Rows are points. Before rounding, the points of a table are all equally far from one centre. They may lie mostly on one side of it. Where is the centre, to within rounding?
(in the rows, 128 means zero)

Points:
[[147  88]
 [150  98]
 [114  72]
 [146  87]
 [142  81]
 [134  75]
 [138  77]
 [145  85]]
Centre: [120 102]

Points (11 x 4):
[[ 99 124 102 182]
 [ 93 120 107 176]
 [105 191  97 140]
 [119 142 112 194]
 [129 194 113 156]
 [141 120 131 101]
 [149 121  77 170]
 [146 158  79 178]
 [127 135  81 186]
 [ 83 132  80 132]
 [145 128  62 150]]
Centre: [126 143 108 141]

Points (15 x 8):
[[108 107 170 106  86 141 137  54]
 [ 92 107 170 140 115 134 108  72]
 [105 110 183 178  85 135 160  95]
 [100 169 131 128  61 124 133  83]
 [134 134 201 133  97 137 169  94]
 [123 144 191 138  71 129 126 127]
 [ 83 143 195 140 108 125 163 123]
 [136 101 141 152  44 115 195 128]
 [132 179 166 124  72 124 164 115]
 [ 93 109 186 172 124 146 148  88]
 [ 83 153 170 115 134 129 167  78]
 [ 86 131 186 150  99 114 128 137]
 [108 117 170 118  61  98 129 120]
 [112 185 163  84  95 135 171 130]
 [112 149 153 125  45 119 126 103]]
Centre: [118 113 119 122 108 161 155 128]

Points:
[[ 57 164 121 182 128 158 145  72 119 113  74]
 [ 80 154 165 180 145 149 170  80 135 158  84]
 [ 93 121 166  99  84 163 143  82  92 131 121]
 [ 63 149 134 170  87 160  98  84 111 131  89]
 [ 97 149  89 134 119 143 157 106 128 148  99]
 [ 77 138 105 149  90 130 124  97 157 116  97]
 [ 85 162 137 129 114 137 136  70 134 179 118]
 [ 85 146 142 181 108 175 137  96 121 147  67]
 [ 54 152 142 179  93 147  99  72 102  89 102]
 [ 81 109 138 169  94 175 172  88 101  97 104]
 [ 66 124 119 159  89 141 141  63 151 113 108]
 [115 146 121 158  89 158 124 109 104 150  92]
 [109 119  77 140 113 172  98  78 121 131  80]
 [ 93 123  99 135 113 171 186  94 107 115 111]
 [ 52 162 164 169 111 103 131  96 141 129 127]
 [ 52 135 147 177 134 162 100 107 166 155  69]
 [ 84 125 101 166 100 173 111  81 135 119  67]
 [ 28 170 113 158 132 158 157 102 122 132 128]]
Centre: [100 130 152 141 170 169 109  99 130 102 134]

Points (20 x 14):
[[149 147  49 133  84 126 172 147 161  99 102 147 146 124]
 [112 186  66 113 149 111 124 117 204 116 140 160 189 104]
 [131 159  34 106 118 135 130 181  97 104 165 125 176 134]
 [178 172  76 173 131 133 143 123 137 124 143 156 194  90]
 [118 144  63 103 106 175 157 166 137 114 179 144 190 128]
 [139 112  87 135 124 167 146 113 159 122  98 194 154 106]
 [ 79 130  53 133 144 110 135 133 156 132  90 151 159 122]
 [106 175  15 116 138 128 167 104 168 115 122 154 162 125]
 [ 97 134  82 190 139 146 151 149 157 142 129 101 142 147]
 [177 112  94 147 129 187 154 122 138 141 104 148 176  92]
 [148 158  81 163 181 164 163 130 172 106 143 147 169 102]
 [115 115  52  97 119 175 182 129 152 155 124 158 156 135]
 [128 148  93 116 172 128 147 140 148  71 113 151 169 127]
 [157 153  80 117 137 153 135 137 167  94 178 157 191 134]
 [114 170  62 166 141 191 164 144 178 111 139 168 160  95]
 [121 176 102 144 151 173 181 132 162 117 137 175 138 157]
 [109 159  63 157 108 174 173 165 144 103 165 159 147 132]
 [135 146  59 131 114 163 180 114 176 119 113 156 177 130]
 [ 60 133  93 118 111 174 171 123 169 131  75 125 146  81]
 [144 150  56 149 152 196 124 137 150 107 140 175 181 123]]
Centre: [129 180  89 107 122 157 111 119 134 141 136 115 113  95]
